Every row gives one point. Two turns around zero, p and q, are shown by what they do to some points. Write where each new point lands after one turn and then the other. Backwards means that the second turn is done in reverse. Each puzzle has new turns, and all numbers are rounded.
In the rows, zero is written as 128.

Turn p:
[108  63 138] -> [168  72 128]
[157 174 125] -> [107 177 137]
[105 141 112] -> [108 124 105]
[ 95  97 149] -> [131  79 134]
[151 144 135] -> [126 152 144]
[153 149 109] -> [129 165 121]
Turn q:
[ 90 160 117] -> [ 98 168 117]
[141  95 105] -> [140  97 102]
[100 162 113] -> [109 168 115]
[167 149 133] -> [168 141 144]
[109  95 171] -> [ 96  92 160]
[160 107 129] -> [156 102 130]
Where do these land?
q, then p: [150  89 132] -> [170 114 133]
p, then q: [132 175  81] -> [118 184  93]
q, then p backwards: [130 121 113] -> [121 122 114]
q, then p backwards: [ 86 124 174] -> [112 167 174]
p, then q: [142 131 140] -> [128 133 146]

Turn p:
[179 140 128 107] -> [169 162 132 147]
[104  82 121 173] -> [107  65 117 143]
[110 168 105 115] -> [119 156 104  94]
[140 170 120 121] -> [129 169 110 123]
[110  97 110 134] -> [131  90 122 117]
[125 111 184 117] -> [114 127 184 142]
Turn q:
[144 161 122 118] -> [150 154 119 114]
[ 91 102 100 134] -> [105  91  98 139]
[126 122 101 150] -> [132 120 106 155]
[116 100 190  79] -> [100 107 186  77]
[129 158 122 176] -> [122 167 109 164]
[162 124 134 110] -> [158 127 151 119]
Where do these land?
q, then p: [156 122 117  87] -> [170 136 152 142]
q, then p: [ 59 116 125 136] -> [109  85 116  77]
p, then q backwards: [127 147 118 130] -> [119 147 123 129]
p, then q: [186 157 149 132] -> [135 187 117 159]
q, then p: [ 97  94  95 139] -> [132  73 111 123]
q, then p: [144 132 163 144] -> [ 97 150 142 140]

Turn p:
[152 144 118 133 102 117] -> [151 159 126 144 124 128]
[125  87 132 111 109 108] -> [143 114 126 118 101  89]
[126 119 134 139 157 116] -> [131 104 137 127 151 124]
[144 134 168 158 136 111] -> [134 124 175 152 146 123]
[144 133  98 102 106 163] -> [137 149 100 113  95 158]
[102 139 119 155 126 140] -> [101 125 113 154 136 135]
[102 139 127 100 160 141] -> [ 99 120 120  90 144 138]
Turn q:
[128 173  96 134 146 132] -> [119 125  79 139 134 100]
[130 130 139 152 118 125] -> [123 140 130 140 108 137]
[119 116 103 116 111 134] -> [141 105 120 106 121 133]
[118 110 127 132 146 131] -> [123 116 132 135 143 146]
[124 126 225 117 128 114] -> [ 97 192 194 122 140 135]
[115 125 105 126 119 128] -> [128 108 115 116 120 131]
[148 120  98 124 134 107] -> [142  96 130 142 125 107]
[141 124 132 124 124 152] -> [151 141 125 124 135 136]
Where do these land?
q, then p: [ 98 116 117 142 138 150] -> [116 109 103 121 115 153]
q, then p backwards: [152 115 132 119 133 148] -> [157 134 122 134 135 112]
q, then p: [150 154 136 117  98 141] -> [147 172 129 121 137 124]
p, then q: [140 160 136 131 143 101] -> [113 146 126 150 157 112]
q, then p: [ 94 126 149 135 141 102] -> [ 82 115 129 127 126 115]
p, then q: [106 106 107 107 155 102] -> [131  82 147 126 148 110]
q, then p: [155 119 118 145  89 153] -> [160 159 130 140 101 150]

Turn p:
[138 126 149 162 113 116] -> [153 135 138 144  96 126]
[ 99 116 136 110 109 153] -> [105 129 144 112 127 164]
[152 161 147 136  78 170] -> [150 168  96 129 107 181]
[140  81 108  82 115 146] -> [111  74 110  98 136 157]
[102 134  92  88 120  76] -> [ 83 123 119  83 121  82]
[139 144 146 159 160 122] -> [158 143 141 157 140 108]
[132 103  76 132 160 136] -> [ 99  89 110 158 153 113]
[122 159 171 155 170 105] -> [165 163 167 143 145  93]
Turn q:
[ 85 166 145  61 100 141] -> [ 79 163 152  67  95 126]
[ 94 160 124 109 126 112] -> [114 162 117 108 101 112]
[121 114 117 165 125 106] -> [138 123 109 168 115 125]
[153 141 191 150 153 119] -> [171 106 166 127 128  82]
[115  90  88 118 108 114] -> [100 113  89 140 117 161]
[141 110 150 136 159 181] -> [119 110 160 134 184 112]
[141 130  89 145  76  97] -> [146 139 107 151  90 181]
[163 110 107 124 136 119] -> [149 108 106 124 145 150]
[139 131 140 143 169 162] -> [136 129 144 133 176 102]
Where do these land?
p, then q: [113 113 153 174 106 109] -> [141 120 172 146  92 144]
p, then q: [ 92 109 139 130 136  93] -> [121 103 143 118  88 106]
p, then q: [122 158 119 102 148 114] -> [135 141  99 102 123 105]
q, then p backwards: [ 90 166 128 124 130 141] -> [ 96 169 127 133 121 110]
q, then p backwards: [126 146 110 132  78 146] -> [100 136 149 144 100 162]
p, then q: [170  67 118 101 140 183] -> [ 95  84 118 151 203 143]
p, then q backwards: [164 138  86 163 116 131] -> [105 108  99 160 137  88]
p, then q: [146 127 171  96 170 108] -> [162  88 121  83 144 112]

Turn p:
[131 140 165 160 110 154 133 148] -> [126 119 145 141  73 146 127 119]
[138 129 112 160 124 152 122 142] -> [129 108 108 148 106 140 113 141]
[ 94 138 145 116 149 113 169 123] -> [ 97 151 143 142 144 128 162 101]
[ 86 159 147  85 127 124 136 100] -> [ 86 174 148  96 143 130 135 112]
[109 171 142 120 153 101 130 130] -> [110 174 148 150 137 112 121 116]
[138  89 123 147 137 200  96 146] -> [144  91 120 130 110 192 119 177]
[136 162 150  89 141 110 159 128] -> [127 182 135 124 126 108 161 116]
[156  74  98 124 110  67  95 124] -> [175  80 130 109 174  78 111 132]
[117 110  95 133 107 191 118 155] -> [103  91 103 120 104 157 127 180]
[174 108 104 147 122  66 122  84] -> [181 110 100 122 164  88 104  84]
Turn q:
[152 167 154 121 167 100 121 113] -> [132 150 161  85 138 115 138  88]
[109  78 123  81 129 167 169 105] -> [ 87  67  81 123 123 156 146 130]
[ 86 170 110 104 147 105 130 120] -> [ 76 149 141  99 122  99 110 134]
[162 123 158 107 121 118 127 156] -> [169 118 136 100 113 133 151 136]
[ 86  89 132 140  96 129 117 105] -> [118 113  97 167  90 130  99 118]
[130 121  85 165 143  98 124 140] -> [131 149 126 162 153  81 136 134]
[ 91 116 143 139 163 140  77 161] -> [143  87 160 133 134  95  74 130]
[161 151 103 133 115 138 113 106] -> [138 166 110 122 158 147 121 125]
[176 137 143 161  70 157 174 146] -> [159 152 138 161 122 196 175 156]
Where do these land?
p, then q: [124 165 129 102 127  92  77 114] -> [148 150 155  77 121 101  98 114]
p, then q: [111  84 128  72 122  96 110 104] -> [118  85 140  69 132 104 154 106]
p, then q: [152 140  84 105 147 107  78 146] -> [170 141 157 108 152  76 126 148]
p, then q: [135 143 112 175 103 158 137 114] -> [127 138  80 157 132 135  96 142]
q, then p: [122 126 137 116 143 110 153 138] -> [117 121 139 119 132 116 155 111]
q, then p: [136 114 152  87 147 129 133  94] -> [119 126 108  83 162 139 145 128]
q, then p: [116  84 158 113 169 112 106  97] -> [148 104 118  84 179 127 118  98]
q, then p backwards: [119 129 134 169 106 140 146 173] -> [130 121 147 137 161 135 113 182]
q, then p: [169 142 127 186  88 136 178 176] -> [135 133 116 186  48 142 163 111]
p, then q: [ 90 144  97 137 154 146 135  91] -> [ 87 118 136 138 162 119  84 129]
p, then q: [134 137 150 146 101 183 154 162] -> [126 131 107 162  94 170 131 172]

Turn p:
[114 130 143 122 108 145 102 157 225] -> [ 87  91 172  85 120 136  68 146 163]
[178 106 114 126 191 120 138 114 120] -> [162 110  84 108 146  90 160 106 150]
[104 111 105 122 114  83 126 126 111] -> [107 151 104 128 110 115 120 117  86]
[108 128 140 122 118 185  88 136 102] -> [142 124 156 111 142 183 150 159 109]
[123 121 105 150 104 150 127  74 105] -> [126  96 108 170 132 162 145 118  98]
[147 137  91 125 161 153 116 151 115] -> [158 125  94 105 119 138 146 158 147]
[135 129 147  90 123 140 154 146 139] -> [120 132 164 121 108 110 149 132 150]
[112 137 150 146 141 102 158 133 140] -> [113 148 132 148 149  95 109 129 140]
[133 128 147 144 107  96 141 158 119] -> [145 156 146 140 117 103  99 124 116]
[128 152 138 133 112 105 130  84 104] -> [121 147 119 165 136 147 133  87 121]
Turn q:
[139 143 156 175 123 108 105 100 123] -> [143 124 106 147 143  71 127 105 132]
[120 138 107 128  92 153 116  98 150] -> [109 127  98 162 109 147 133 103 113]
[127 150 156 124 136 122 155 121 125] -> [155 141 148 116 129 121 139 105 124]
[125 149 141 144 165 180 144 145 117] -> [160 141 156 150 167 145 131 143  95]
[ 91 100 108 168 122 141 129 172 115] -> [107 131 135 143 120 110 145 194 100]
[149 132 114 103 100 109 113 152 108] -> [116 157 105 105 113 135 101 141 149]
[112 124 157 134 163 107 153 134 155] -> [151 108 172 124 127 114 156 126 145]
[134 152 102 101 170 110 142 173 106] -> [128 163 150  92 163 154 139 158 158]
[156 153 162  99 161 102 120  97 152] -> [154 115 145 120 147 129 117  73 174]
[116  96  92 132 105 131 115 113  77] -> [ 78 127  96 103 132 118 115 143  91]
[104  90 155 128 105 107 102 118 153] -> [105  96 141 142  86  96 113 120 139]
[163 108  87 100  93 166 143 114 156] -> [130 106  83 130  99 194 120 126 115]
Where do these land?
q, then p backwards: [141 126 114 139 120 151 141 149 154] -> [131 142 104 142 118 156 130 131 106]
q, then p: [117 167 123  85 105  77 139  61 149] -> [ 53  89 121 174 124 145 152  91 136]
q, then p: [116 118 163 157 123 131 138 150 115] -> [156 162 137 128 119 114 111 106 122]
q, then p: [110 112 102 160 114 150  97 135 151] -> [138 128 114 143 135 116  96 170  97]
p, then q: [114 121 117 134 184 153 152 140 119] -> [141 129 145 104 131 147 160 167 159]
p, then q: [153 111 146 170 106 133 126 106 103] -> [149 101 100 118 163 103 108 131 111]
p, then q backwards: [122 112 100  54 127  96 132 152 118] -> [ 92 126 120 120  74  83 165 127 105]
p, then q: [154 123 161 163 152 122 116 126 145] -> [132  89 131 127 159 128 112 116 162]
p, then q: [127 130 143  55 120 126 123 118 126] -> [136 142 153 119  91 139 145  81 100]
p, then q backwards: [127 160 110 164 129 143 116 142 101] -> [164 143 115 134 121 160 129 160 137]

Turn p:
[126 120 130 143  75 103 153 130 129] -> [114 137 162  96 118 108 150 157 118]
[144 112 127 125 132 128 147 155 162] -> [124 114 143 114 140 141 136 132 170]
[184 131 129 129 175  92 133 117 125] -> [181 122 110 140 177 117 123 153 147]
[155 133 125 106 119 115  75 120 160] -> [149 115  94 112 101  94 107 125 160]
[ 66 157 166 148 129 167 134 130 111] -> [ 81 161 150 177 114 133 131  91 102]
[114 152 137 132 131 171 107 149  63] -> [ 87 144 108 168 122 151  87 138  89]
[109 153  95 135 115 130 162 126 125] -> [107 154 125  99 147 140 151 119 107]
[143  89 114 123 178  88  86 131 150] -> [167  57 103 136 144 109 128 119 149]
[ 93 145 141  97  99 152 172 120  87] -> [110 173 169 116 122 155 104 115  83]
[147  87 116 143 126 135 111 101 168] -> [160 104 116 123  93 133 164 133 155]
Turn q:
[117 100 124 111  92 142 125 129  94] -> [120  93 152 122 126 125 150  94 112]
[109 138 148 107 103 140 142 109 104] -> [120 125 156 147 140 116 156 123  98]
[137 113 150 151 132 110 158  92 165] -> [127 161 132 170  96 142 136 137 159]
[148 136 149 167 170 138  87 145 141] -> [163 128 125 127 135 145  63 150 142]
[132 173 139 134 198 127  72 162 160] -> [144 149 111 101 178 131  55 177 146]
[111  81 132 140 150  71 158  84 152] -> [109 144 108 185 119 138 151 111 195]
[110 125 115 138 103 124 173 136  97] -> [117  99 109 146 106 110 163 125 105]
[136 109 131 100  95 121 155 149 126] -> [118 114 146 110 104 102 163 124 136]
[154 154 112 125 191 170  93 142 141] -> [166 140 113  85 166 169  96 162 125]
[147 146 104 110  79 123 125 126  88] -> [134 129 127 106 122  96 149  86  86]
[108 132 103 127  94 143 120 134 139] -> [ 91 124 129 110 116 135 125 117 103]
Where do these land?
p, then q backwards: [127 116 101 138 141  97 149 155  88] -> [ 90 150 126 108 147 164 118 144 106]
p, then q: [127  97 126 152 136 150 138 143 225] -> [ 85 167 152 142  75 163 167 164 156]
q, then p: [163 125 129 147 131 154 156 147 106] -> [132 126 135 105 122 147 114 179 137]
p, then q backwards: [ 98 115 137 123 120 137 150 146  88] -> [ 98 137 140 132 104 168 111 116 134]
p, then q: [120 144  85 120 148 136 135 145 107] -> [130 112 111 118 166 161 141 126 117]
p, then q: [129 172 114 154 109 129  77 131 124] -> [ 85 126  76 122 132 108 128 102 118]
p, then q: [137 114 144 108 109 117 109 137 103] -> [128 109 146 115 131 109 102 106 136]
p, then q backwards: [124 129 143  98  82 115 147  49 111] -> [205 171 144 128  89 153 129 121 128]
q, then p: [126 132 144 141 151 114 143 114  95] -> [136 119 114 138 149 130 158 157 136]
p, then q backwards: [147 164 149 130 123 138 128 137 221] -> [156  83 126  94 137  54 131 121 164]
q, then p: [111 100 136  98 157 120  76 106 140] -> [153 129 116 169 122 131 135  76 160]

Turn p:
[ 89  96 138 116 161 103 122 164 126 132 154] -> [128 130 154 157 176  90 126 159 134 140 115]
[145 115 132 112 147 139 144  88 146  97 116] -> [126 123 113  82 157 152 129 123 136 102 128]
[153 129  92 174 139 175 173 129 117 115  86] -> [153 126  88 153 113 189  98 111 128  82 107]
[ 93 124 181 106 131 105 134 143 130 104 160] -> [130 126 184 123 158 119 162 165 138 139 139]
[106 137 143 132 141 104 103 149 170 135 131] -> [114 149 159 133 139 109 126 117 165 156 119]
[163 127 159 140 141 129 125 110  98 106  97] -> [163 149 116  96 126 157 147 130 104 126 104]
[104 141 122 156  94 166 140  83 100 163 110] -> [109 107 138 142  98 158 120  85  69 110 134]
[165 157 100 141 140 158 166 105 109 170 115] -> [132 118  69 153 120 171 126  91 104 130 148]
[123 111 148 146 120 121 133 127 121 101 173] -> [165 114 163 119 138 118 123 145 127 120 150]
[166 176  81  99  72  81 106 160 177 160 106] -> [ 91 124  83 131  53  87 152 104 194 164 132]
[ 70  81 137 119 148  88 125 136 104 109 152] -> [136 121 170 142 177  75 141 156 113 105 110]
[138 159 101 151 133 164 113  91 100 124 130] -> [133 157 109 124 109 145 107 102  90 103 159]
[163 171  97  68  85 134  96 177 168 145 102] -> [ 66 140  82 122  61 118 132 153 180 167 133]
[113  68 159 134 140 124 113 131 127 131 159] -> [147 106 163 116 167 104 103 149 111 147 113]
Turn q:
[130 113 102 153 100 138 103 147  96 169 156] -> [133 145 124 190 130 125  83 114 107 126 125]
[101  93 158 127 167  89 110 140  96 162 144] -> [ 99 104 167 167 156 102 116 158 134 107 166]
[176 152 136 122 135 148 128 162 180 160 106] -> [187 135 125 121 135 152 119 140 179 169 125]
[109 126 142 107 153  91 140 165 118 119 118] -> [110 114 144 119 115 134 127 177 132 123 163]
[104 146 133 143 121 129 104 137 162 103 110] -> [111 140 120 109 108 132 124 136 167 115  99]
[122 157 105  84 104 153 117 122  93 166 100] -> [120 146  94 119 164 123  91 146  92 173 116]
[142 159 101  89  94  87 107  92 127 108 108] -> [109 141  79 100 101  76 138 128 119 166 131]
[ 94 123 111 157  90 150 163 108  95 104 119] -> [116 138 126 124 113 139 136 123  66  98  82]
[138  91  95 118 165 132 110  95 101 116 179] -> [106 108 104 155 152 123 140  75 111 102 176]
[118 154 118 166 165 143 158 167 164  89  94] -> [144 144 119 106 109 190 162 165 162  95 112]
[ 91 133 136 152 148 110 165 104 180 148 108] -> [120  93 142 137 132 137 180 157 154 134  80]
[178  81 180 101 118 140 150 105 159 134 103] -> [193  80 158  83 144  97 130 110 134 138 126]
[144 102 166 163 136 130 135  85  99 113 166] -> [130 135 174 138 142 103 158  80 107  93 138]
[146 161 107 109  97 152 101 164 122 101 181] -> [114 168 114 125  91 160  86  83 128 151 155]
Where do these land?
p, then q: [142  97 112 170 103 125 141 151 108 123 128] -> [174 139 115 125 107  94 112 120 130 104 130]
p, then q backwards: [123 112  87 117  94  96 143 122 132 113  89] -> [104  98 116 155 120 109 114  99 158  93 112]
p, then q: [169 170 164 143 165 159 162 139 167 134 198] -> [150 124 147 173 169 174 122  56 171 160 143]
q, then p: [ 93 109 164 126 151 144 115 127 170 126  96] -> [100 132 135 102 161 136 118 152 167 131  86]
q, then p backwards: [172 167 127 158 129 127 150 115 143 151 131] -> [144 159 162 150 151  89 128 152 113 133 121]
p, then q backwards: [104  95 151  94 155 108 102  91 174 123 141] -> [110 138 186  89 148 148 102  84 122 131 114]
p, then q backwards: [143 126  96 112  87 157 125 161 116 137 131] -> [106 116  94 116 106  88 123 164 133 123 122]
q, then p: [134 106  96 123 115  87  66 134 120 110  76] -> [131 144 117 133  99  52 131 132 181 104 128]
q, then p: [166 134 136 147 129 173 156 116 103 172 156] -> [167 152 103 121 146 172 129 100  86 151 141]
p, then q: [129 158 201 109 136 165 143 104 120  96 171] -> [128 130 183 116 161 187 102  98 116 153 168]
p, then q: [125 126  80 160 131 150 138 134  90 123 140] -> [131 172 109 139 102 114 127 101 125  91 139]
p, then q: [122 105 111  99 124  79 126 160  95 132  91] -> [148 122 110 133  92 126 150 195 111 114 119]
q, then p: [ 83 129 107 135  97  73  94 134 123 143 107] -> [126 137 160 166  91  82 133 120 151 117  88]
q, then p: [ 87 158 160 100 177 150 131 105 130 105 137] -> [ 76 129 150 142 190 152 136 149 127 121 139]

Turn p:
[106 146 116 138 104 111  88  83 101 123 121] -> [101  96 123 106 113  87 147  90 133 131 146]
[ 90  95 165 134 137 146 107 148 129 149 142] -> [115 128 124 139 158 137  87 108 124 173 108]
[149 177 171  95 106 166 113 183 121 131 144] -> [ 96 125 151 112 118 159  50 158 111 102 151]
[143 144 103 157 137 143 131  94  64  89 109] -> [146  93 106 119 116 125 164  88  82  89 153]
[192 114 145 126 161  98 136 106 131 127 124] -> [167 166 174 130 124 116 144 112 120  97 111]
[107 104 116 132 148 157 161 123 154 192 102] -> [113 179 108 164 130 137 152 149 104 181 120]
[ 92 128 151  82 147 106 129 149 147 142 113] -> [119 155 132  88 120 155 113 136 151 168 107]
[ 81 135 145 130 123 113 170 134 124 162 127] -> [ 94 126 120 110 141 140 146 156 112 161  90]
[113 116  98 128  82  97 157 135 132 135  80] -> [129 114  96 130  75 111 155 161 138 142  94]
[129 135 109 179 161 137  82 135 144 138 136] -> [146 147 102 132 171  83 111 116 123 132 160]
[130 122 108 138  85 145 130 116 171  53 160] -> [125  90 106 166 138 140 132 126 197  75 138]
[204 119 108  98 143 117 131 132 116  95 177] -> [187 114 192 139 129 145 132 135 141  85 157]
Turn q:
[109 128 161 129 105  99 160 145 145 120 182] -> [ 86 150 131 136 123 122 153 105 111  69 121]
[153 136  90 138 120 110 149 145 127 134  96] -> [153 138 101 151 100 142 110 114 156 137 137]
[121 158 156 125  73 123 169 118 165 187 164] -> [ 72 158 177 163 125 172 155 111 149  95 152]
[108 188 137 128 132 141 137 146 165 104 142] -> [104 159 104 134 178 119 162 112 153 126 129]
[145  99 123 137 157 121  46 101  93 116 148] -> [137  99 128  99 149 104  70 166  70 141 141]
[115  75 104 135 113 145 118 101 161 107 149] -> [104  65 135 114 138 131 103 104 132 113 106]
[192  89 160 158 126 137  74 133 117 129  74] -> [198 103 139 157 142 140  86 193 115 120 107]
[133 137 116 127 178 126 149  97 121 102 102] -> [147 134 123 136 127  97 125 103 121 181 103]
[ 82 112 126 133 139 118 133 123 159 136  89] -> [106 129 132 115 113 124 123 139 169 143  81]
[159 115 131 135 149 167 112 137  60 118 111] -> [193 109 117 113 126 140 140 150  83 155 138]
[ 93 181 130 145  95 121 176 156 128 156 155] -> [ 88 184 114 129 118 173 169 103 141 110 144]
[161 104 127  99 157 140 100 153 102 155 148] -> [138  95 123 135 109 109 137 171  98 134 170]
[ 96 143 105  76 121 116 140 110 120 101 103] -> [140 142 141  85 117  93 132  94 165 142 135]
Where do these land?
q, then p: [ 84 113 181 125  94 110  87 139 122 153 156] -> [126 102 109  81 123 191  83 125 143 121 118]
p, then q: [152 170 107  66 103  81 146 132 175 172 135] -> [105 169 119 142 137 121 189 151 173  57 135]
p, then q: [189 195 129 120 121 104  92 150 105 126  84] -> [157 154 137  89 144  85 113 111 121  57 177]
q, then p: [114  95 140 152 151 133 151 167 133  78 148] -> [167 112  94 125  84 136 177 123 123 126 121]
q, then p backwards: [ 99 154  90 101 127 112 140 130 109 139 113] -> [109 140 113  93 141 117  93 116 144 132  98]
p, then q backwards: [104 135  64 135 130 149  95 124 134 136 153] -> [157 160  90  90 149 156 107 146 136 139 139]
q, then p backwards: [169 105 127 188 143 154 135  90  87  86 147] -> [126  84 156 162 162 155 140 156  55 126 125]
p, then q: [107 113 158  80 125 143 108 122 112 115 151] -> [108  97 177 116 153 139 137 151 126 137 116]
q, then p backwards: [ 96 152 140 146 102 152 135 100 117 101  82] -> [112 105 158 107 181  89 139 132 140 113 138]
p, then q backwards: [118  80 116 143 135 134 115 130 156 126 134] -> [156 152 115 135 144 133 142 126 153 114  97]
p, then q: [154 124 132 184 191 110 150 116 164 132 103] -> [163 183  95 161 136 103 123  94 129 175 142]
q, then p: [144 128 172 107 123 152 138 157 121 146 153] -> [142 103 125 131 153 163 133 147 108 101  96]
q, then p: [135 100 107 117 121 130 172 108 129 152 105] -> [ 91 129 133 174 113 108 124 121 132 123 103]
